Each row is a point. The points of each table are mixes of a few directions, plus a little noise. How many directions does each table use, and how many do they share? Where both have some left over, give the other angles between the two spaces (their principal angles), to ten degrees, smallest first.

First:
[[-1.5  0.6 -0.6]
 [ 0.2 -4.1 -1.9]
 [ 5.6  3.1  4.8]
 [-4.2  0.3 -2.3]]
Second (7 x 3):
[[ 4.4  1.8 -3.7]
 [-4.4 -1.4 -0.4]
 [ 3.5  1.5 -2.8]
 [ 1.7  0.5  6.3]
 [-1.1 -0.5  3.0]
 [-5.8 -1.8 -4.2]
 [ 2.1  0.6  1.4]]
Directions: first 2, second 2, shared 1; angles 80

First:
[[-2.0  1.7  0.2 -0.6  1.5 -2.6]
 [ 0.4 -0.7  1.5  2.0 -1.5 -5.7]
 [-0.4  1.6  2.7 -1.1  0.3  8.5]
 [-2.0  0.6 -2.6 -1.8  2.2 -8.1]
 [ 3.1 -3.5  0.5 -1.4 -2.3  0.2]
 [ 1.0  0.3 -2.2  3.3 -0.1  7.9]]
Second (7 x 6):
[[ 2.2 -2.0  4.4  4.6 -4.1 -5.5]
 [-2.2  3.3 -7.1 -0.9  1.2  3.7]
 [ 0.7 -2.0  1.5 -4.3  1.0 -1.9]
 [-0.2  1.1  0.2  5.3 -1.7 -1.9]
 [ 2.4 -1.9 -0.7 -4.5 -2.9  4.5]
 [-2.4  2.5  0.6  4.8  3.1  0.3]
 [-0.6 -1.0  1.1 -4.8  3.5  0.6]]
Directions: first 4, second 4, shared 3; angles 50

First:
[[-2.0  0.2 -1.7  0.7 -1.9  0.6  2.5  1.3  2.0]
 [-1.5 -0.1 -1.6  1.0 -0.9 -0.8  2.4  0.5  1.5]
 [-2.4 -1.5 -0.6 -2.8  0.6 -1.8  3.1  1.8 -2.6]
 [-1.0 -0.9 -0.9  0.6  0.9 -3.7  2.5 -0.9  0.1]
 [ 7.6  1.6  3.7  5.2  3.5 -1.6 -8.4 -7.4  1.9]
 [ 4.2  0.4  4.1 -2.6  2.0  3.3 -6.6 -0.7 -4.1]
 [-4.7  0.2 -2.8 -2.0 -4.1  4.0  4.2  5.2  1.0]]
Second, 7 rows:
[[-0.9 -3.0 -2.8 -5.4 -3.7  0.9  0.3  0.7 -0.2]
 [ 0.2 -0.6  1.8  0.2 -3.6 -1.2  0.0 -2.3  2.0]
 [ 2.0 -2.9 -4.6 -7.7  6.1  1.9 -2.4  3.1 -2.1]
 [ 0.1  1.6  5.7  1.0 -4.0  0.4 -1.9 -1.5 -6.1]
 [ 1.5  2.3 -1.6  5.1  4.8 -1.1 -0.8 -1.0  1.4]
 [-2.1  0.2  7.5  0.3 -2.4 -0.5  2.7 -0.2  2.8]
 [-0.9  2.7 -6.1  6.3  2.6 -0.2  2.0  1.2  1.9]]
Directions: first 3, second 5, shared 2; angles 80
